Each row of a before or after table is a point. The points were changed in one or more steps. Then noise was added and the rows were shuffled. The steps act on columns, c1 being the first. Write out the steps. A step turns or swaps two columns, mirrors them in a line or flattens them onto one, adds a multiple of one to another, or multiplies or shifts one. Angles are multiples of 10 degrees, from the lower column toward the higher: turns from -170 to 170, lines from 10 to 170 but not 90. Use the fewest steps. Two steps may share a column if one is a turn and the other turns, adds or multiplies; they go together, in the order done. Otherwise the lowest column goes first.

Before (13 x 3)
[[-27  -3 -56]
 [  7  49 -82]
 [ 44 -62  28]
 [-11 -27 -14]
 [ 38 -28 -94]
 [-42  51 -78]
 [ -1 -20 -62]
 [ 31 -12   7]
 [  8  19  31]
 [-39 -50 -16]
 [  1  23 -98]
 [ 42 -39  15]
 [-18 -14   9]]
After (13 x 3)
[[ 16 -13  29]
 [-34  51 -16]
 [-21  19 -13]
 [  6  26 -57]
 [ 44 -22 -83]
 [-40 -25 -94]
 [-18   8 -63]
 [-53 -26  16]
 [-22 -26   6]
 [ 20  -9 -98]
 [-73 -19  29]
 [ -7  20   8]
 [ 61  22 -79]]
Steps: turn c1 and c2 by -110 degrees

Before (12 x 8)
[[  45   -9  -51   -3   79   51   18  -24]
 [  -2  -32   46   32   48   10   40  -31]
 [  79   -2  -71   37   26   20  -37   17]
 [ -58  -66   -5   69   20   40   33  -28]
 [  10  -48   76   53   49    8    6  -54]
 [ -21   79  -51   33    6    6    1  -10]
 [ -62  -22   30   36   27   12   -3   -2]
 [  50   37  -85  -39  -61  -19  -11  -55]
 [   3   49  -31  -73  -66   -8  -35   10]
 [  16   56  -22    6  -63   35   18   30]
 [   1   40   -5  -22  -22  -16  -23  -13]
 [ 102    7 -117  -20   36  -52   28   10]]
After (12 x 8)
[[ -63    0   31    0   27   12   -3   -2]
 [  50   12  -85    6  -61  -19  -11  -54]
 [   3    5  -32    3  -65   -7  -36    9]
 [  10  -13   74   -7   51    7    7  -54]
 [ -21   73  -50   42    7    6    0  -10]
 [ 103   -2 -115   -2   37  -52   27    9]
 [  17   45  -22   26  -63   36   18   30]
 [  -1  -11   47   -5   47    9   41  -31]
 [  79   16  -69    8   25   20  -37   15]
 [   0   21   -5   12  -22  -16  -22  -13]
 [ -59  -20   -6  -13   21   40   34  -28]
 [  46   -9  -50   -3   78   50   19  -23]]
Steps: flatten c2 and c4 onto the line at 30 degrees

Before (10 x 11)
[[-44  -7 -20   1   7  67 -33   0  94  43  47]
 [  5  83  21   6  -6 -41  30  -8 -49 -19  15]
 [-13 -44  36   5  -9  55 -37 -14  51  28 121]
 [ 14 -11  84   8  -1  65   5   8  24   7 -59]
 [-10  28 -51  43 -43 -13   4 -31 -71  45 -25]
 [-16 -28  -1  29 -15  27  31  31  17 -15  35]
 [ 40  18 -31 -38   0 -56  14   5 -40  36 -14]
 [ -5 -40  24  85  36  70 -70  16  46 -15   5]
 [ 32   7 -15  10 -19  78 -22  -2  21 -27  72]
 [-17  35  -6 -24 -51 -43 -18  12 -70 -18 -47]]
After (10 x 11)
[[-17  36  -6 -23 -50 -44 -42  11 -60 -19 -47]
 [-11  29 -51  43 -43 -13 -21 -29 -68  46 -24]
 [-11 -45  35   6  -8  55 -18 -13  62  28 122]
 [ 14 -11  83   7   0  64  13   9  20   7 -58]
 [  7  83  22   6  -6 -40   9  -8 -58 -20  14]
 [-43  -7 -19  -1   7  66   0   0  99  43  48]
 [-16 -29  -3  29 -14  28  35  30   5 -14  36]
 [ -6 -40  24  84  35  70 -50  16  67 -16   5]
 [ 34   6 -17  10 -20  79 -15  -2  26 -27  73]
 [ 40  17 -32 -37   0 -58   0   5 -43  36 -12]]
Steps: turn c7 and c9 by -20 degrees

Before (8 x 14)
[[-35  12 -57 -72 -41  79  54  13 -42 -72  22  -1  45  50]
 [  0  48  41  41  26  -7 -23 -25  35 -70 -52 -32   7  76]
 [ 10 -27  11 -89  52  51  46 -23 -39  48 -43 -64  18 -48]
 [ 19  54  45  20  48  40  70 -57 -40  44   6 -45   3  72]
 [  9 -22 -14 -37 -46  23  -8 -42  32   0 -91 -41  33  22]
 [ -1  12  14  22  -3 -27   7  31 -23  44  -8 -41  67  86]
 [ 48  11 -58   9  54   7  64  -5  -3  33 -61  13 -19 -17]
 [-52 -54  33  15 -46 -20  -1   1 -67 -45 -66  -8  -8  54]]
After (8 x 14)
[[   0   12   14    7  -62  -28   23   33  -13  -50   -6  -43   68   86]
 [  49   11  -58   62   -6    4    9   -7  -22  -29  -61   15  -15  -18]
 [ -51  -53   29   -4 -107  -22   13    1   79   -6  -65  -12  -11   56]
 [  18   55   46   71  -12   40   20  -56    2  -59    4  -48    2   72]
 [  10  -21  -14   -8 -103   21  -35  -43  -26   24  -90  -43   30   22]
 [ -38   12  -59   56 -102   77  -72   11   78   29   24   -1   45   48]
 [  13  -26   11   46   -5   52  -94  -24    2  -62  -43  -65   19  -45]
 [  -2   48   41  -23  -33   -3   43  -28   18   78  -53  -31    7   76]]
Steps: swap c4 and c7; shift c5 by -60; turn c9 and c10 by 140 degrees

Before (12 x 24)
[[ 89  11 -55   6   9  45 -25 -58  31  28  47  17  34  24 -67 -39  62  44
   18  34 -66 -69  28 -85]
 [ 47   4  21 -25  46 121 -29 -49 -19  77  30 -22  89  38  -7 -41  90  15
   29  50 -69 -68  -7 -35]
 [-64  12   8  38 -42  -9  51   5  -2  10   5   2  16 -27  17  44  52 -16
  -23 -49  33  15 -28  -2]
 [ 15   5 -67  -8  -2  45 -57 -11  68   3  27 -39  45  47  -9   5  19 -24
  -14  37 -34 -11  22 -85]
 [-56 -18 -13  65 -20 -29  19 -12   4   8 -49  37 -28 -75  75  26  65  31
   65  55   9  53 -43 -21]
 [ 12  15  32 -74  26  63 -26 -43  37  47  63 -25  27  39 -27   1  74  65
   42  23 -74 -49 -24 -65]
 [-34  10  44  71 -18 -14 -40  16  51 -61  12 -17   7 -31   8  25 -16 -11
  -16 -10  18 -17  31   5]
 [-51 -21  26  26 -33  -2   2  33   3  13 -37 -12 -39 -61  -6  55   1 -62
   12 -25 -23 -26 -41   5]
 [ -8 -26  32  -7 -48 -31  -7  -3  30 -12  -9   8  15   5  12  11 -13 -57
   26 -45  -1  28  38  11]
 [ 19   5 -57 -41   6   4 -76 -39  26   8  38 -15  15  12 -45  -7  50  10
  -49  58 -34 -24  69  -3]
 [-24  11  34  35 -71 -18  56  59   1   3  19 -15 -18 -16  57  68 -25 -30
    3   7 -19  -2   8  32]
 [ 33 -42 -26  -2 -36  20 -51  42  49  -6  59 -41  -9 -49   1   4 -19 -13
  -31 -31  36  11  55 -10]]
After (12 x 24)
[[-32  -6  42  70 -15 -12 -41  13  27  27  10  -8   6 -23   8  23 -20  -8
  -12 -11  54 -14  51   3]
 [ 15 -20 -68  -7  -2  48 -59 -11  18 -29  21 -31  50  47  -9   3  19 -24
  -16  33   7  46  72  72]
 [-57 -12  29  22 -36   0   5  37 -41 -33 -38 -23 -40 -60  -6  55   2 -59
   10 -23 -14 -29   1  15]
 [ -8  -7  32  -3 -41 -29  -5  -5  39   2  -9  -3  13   3   6   7 -13 -54
   23 -46   9  13  36 -26]
 [ 55  -4  20 -27  43 119 -23 -48 -10 -78  28 -13  92  40  -8 -39  96  13
   33  46 -60 -30 -17  70]
 [-61  19  -7  63 -19 -27  20 -13 -46   3 -57  21 -28 -76  76  24  65  28
   64  52  -3  63   5 -12]
 [-20  -4  40  35 -68 -16  47  58   4 -16  23   2 -15 -17  54  72 -21 -25
   -2   6  -1 -25  -3 -17]
 [ 37 -29 -23   1 -32  20 -43  44  58  30  57 -54  -9 -44  -3   3 -20  -8
  -31 -26   1  20  54   5]
 [ 12  -5  27 -74  21  66 -25 -39 -23 -85  64 -12  26  36 -27   4  71  65
   41  24 -34  11  32  90]
 [ 92  10 -57   9  17  49 -25 -59  34 -65  47  20  28  28 -68 -39  58  41
   14  34 -17   2  31 109]
 [ 23  -6 -61 -37   0   5 -78 -40  71 -27  42  -4  16  13 -48  -3  52   7
  -54  53  -4 -18  25  17]
 [-60   2   5  34 -47 -12  51   0 -26  27  11   5  12 -29  16  45  49 -18
  -25 -48 -18  17   4 -10]]
Steps: flatten c2 and c12 onto the line at 60 degrees; swap c9 and c23; turn c10 and c21 by -100 degrees; mirror c22 and c24 in the line at 160 degrees

Before (9 x 48)
[[ -37   43   23 -104  -12  -33   -4  -70   68    1   57   11  -21  -42
    -7   -4  -14   83  -45  101   37   61  -10  -16   49   17  -11   49
   -36   -7  -40    0   31   -1  -49  -32  -28  -14   -3    1   -1  -22
  -108  -31   69  -70  -80   50]
 [  17  -57  -60   20   -1   13    0  -12   -9  -48  -77   -3  -54   10
     9   44  -36    4   39   -1   21   -3  -12  -35   -6   35  -36  -72
   -33   71   44   -8  -40  -41   14    2  -49   28   10   52  -20    9
    42   54  -24  -34   32   -4]
 [ -26  -39   25  -10    3  -70   57  -52   10  -69   15   -9    3  -33
    68   -4  -71  -10   67  -17   80   43   17    4  -12    7  -15   -5
    -5   25   25  -33  -93  -20  -45   19  -58   35   -2    9   -1  -32
   -10   27  -26  -65   13   -1]
 [ -19  -67  -50    1   61   31  -56   20    5   20  -52   59  -55  -20
   -52   89    9  110   51  -24   11   -7   10   44   -2  -49   72    1
   -31  -29  -40   51   24   23   77  -85   44  -29   28  -57   55   50
    21  -32   44   -3    9  -37]
 [ -52  -19   -7   16   16    8   26  -17  -12  -66  -39  -10   26   28
    37   36  -96   31   42  -40   74   21  -61    6   -2   51  -16  -11
    41   12   61  -10  -91  -23  -41  -33  -23   16    2   -2   25  -17
     7   45  -32  -44   -2  -13]
 [  15   19  -33  -14   -9   29  -21    7  -53  -29  -48   70  -35   65
   -23   69  -22   19   84   18  -17  -16   47  -47  -33   15   71   11
   -74   58    2   77   -4  -39   41  -53   20   29   58  -25    5   41
    24   46  -87   49    3  -12]
 [ -69   -1  -36    6  -15   58  -11   18  -62  -26  -41   82  -42   43
   -44   79  -28   -7   53  -27   -9  -42   36  -50   -7  -52   54   19
   -47  -15   70   58    7  -11   56  -86  -18   48   22   -7   11   55
   -17   56  -43   14   41   21]
 [ -40  -91   -1  -13  -39  -61   49  -28    6  -73    4  -46   67   -8
    75  -28  -40   59    8   78   76   50  -12  -20    2   26  -36   -1
    25   30  -16  -52  -65  -57  -56   41  -45  -21   21   40  -49  -62
    -6   -8  -11  -61  -15  -22]
 [ -58   38   70  -95   21   15  -24   -2   -8   13   35   64  -39  -11
     8   29   67   81  -45   72   -6   21  -58   30  -14  -13   -3   42
   -37  -82  -69   33  -15   70  -20  -18  -31  -25   16   12   18   32
   -15  -21   65    0  -25   99]]
After (9 x 48)
[[  80   -2  -36    6  -16   56  -10   18  -62  -26  -42   35  -44   41
   -43   77  -27   -7   53  -26   -6    0   36  -50   -5  -50   52   19
   -46  -14   69   58    7  -12   56  -85  -20   47   23   -7   13   54
   -17   57  -86   15   42   22]
 [  35  -18   -8   16   17    8   26  -29  -13  -66  -36  -30   25   28
    37   39  -98   32   41  -40   72  -45  -61    5   -3   50  -15  -11
    40   13   61  -10  -95  -24  -42  -31  -23   14    4   -3   23  -17
     6   43  -17  -45   -2  -14]
 [  -6   21  -31  -14   -8   31  -23   11  -52  -29  -49   -3  -34   64
   -22   67  -23   16   85   19  -14   21   46  -50  -35   14   70   11
   -75   59    1   79   -4  -40   39  -52   21   30   58  -27    5   41
    23   42 -113   49    3  -12]
 [  20  -65  -49    1   61   32  -57   17    5   20  -49   77  -57  -22
   -51   90   11  110   53  -25   16   -5   12   45   -3  -47   71    0
   -31  -30  -39   50   26   24   76  -82   45  -30   28  -57   54   49
    21  -32   -2   -3    9  -39]
 [  37   38   69  -95   21   17  -24   -1   -6   13   34   93  -41  -10
     7   31   68   81  -47   70   -4  -49  -57   28  -13  -13   -5   42
   -35  -84  -69   32  -15   70  -21  -19  -32  -27   17   10   19   32
   -12  -20    8    0  -26  100]
 [ -12  -57  -60   20    1   12    1  -15   -8  -45  -76  -17  -54    7
     9   45  -37    4   38   -2   19   10  -12  -36   -9   34  -36  -72
   -35   73   42   -7  -39  -44   13    2  -49   28    9   54  -19    9
    43   55  -17  -32   32   -4]
 [   1  -39   25   -9    0  -69   58  -67   10  -68   14  -23    4  -34
    69   -4  -71   -8   67  -19   72  -50   17    5  -13    5  -17   -4
    -6   25   26  -33  -94  -22  -44   19  -57   35   -2    9    1  -32
   -10   28  -13  -64   14   -2]
 [   3   45   24 -104  -12  -34   -3  -75   71    1   58   54  -24  -42
    -7   -5  -12   84  -47  101   22  -69  -11  -16   49   17  -13   49
   -35   -8  -42   -1   29    1  -48  -32  -29  -14   -4   -1   -1  -23
  -109  -29   46  -70  -79   49]
 [  10  -92   -3  -12  -40  -60   48  -40    5  -71    3  -42   70   -7
    75  -27  -40   59   10   80   69  -62  -13  -21    1   25  -37    0
    26   29  -17  -52  -65  -57  -57   42  -48  -21   18   40  -49  -63
    -8  -10   22  -61  -17  -22]]
Steps: turn c1 and c22 by 150 degrees; turn c8 and c21 by 10 degrees; turn c12 and c45 by -40 degrees
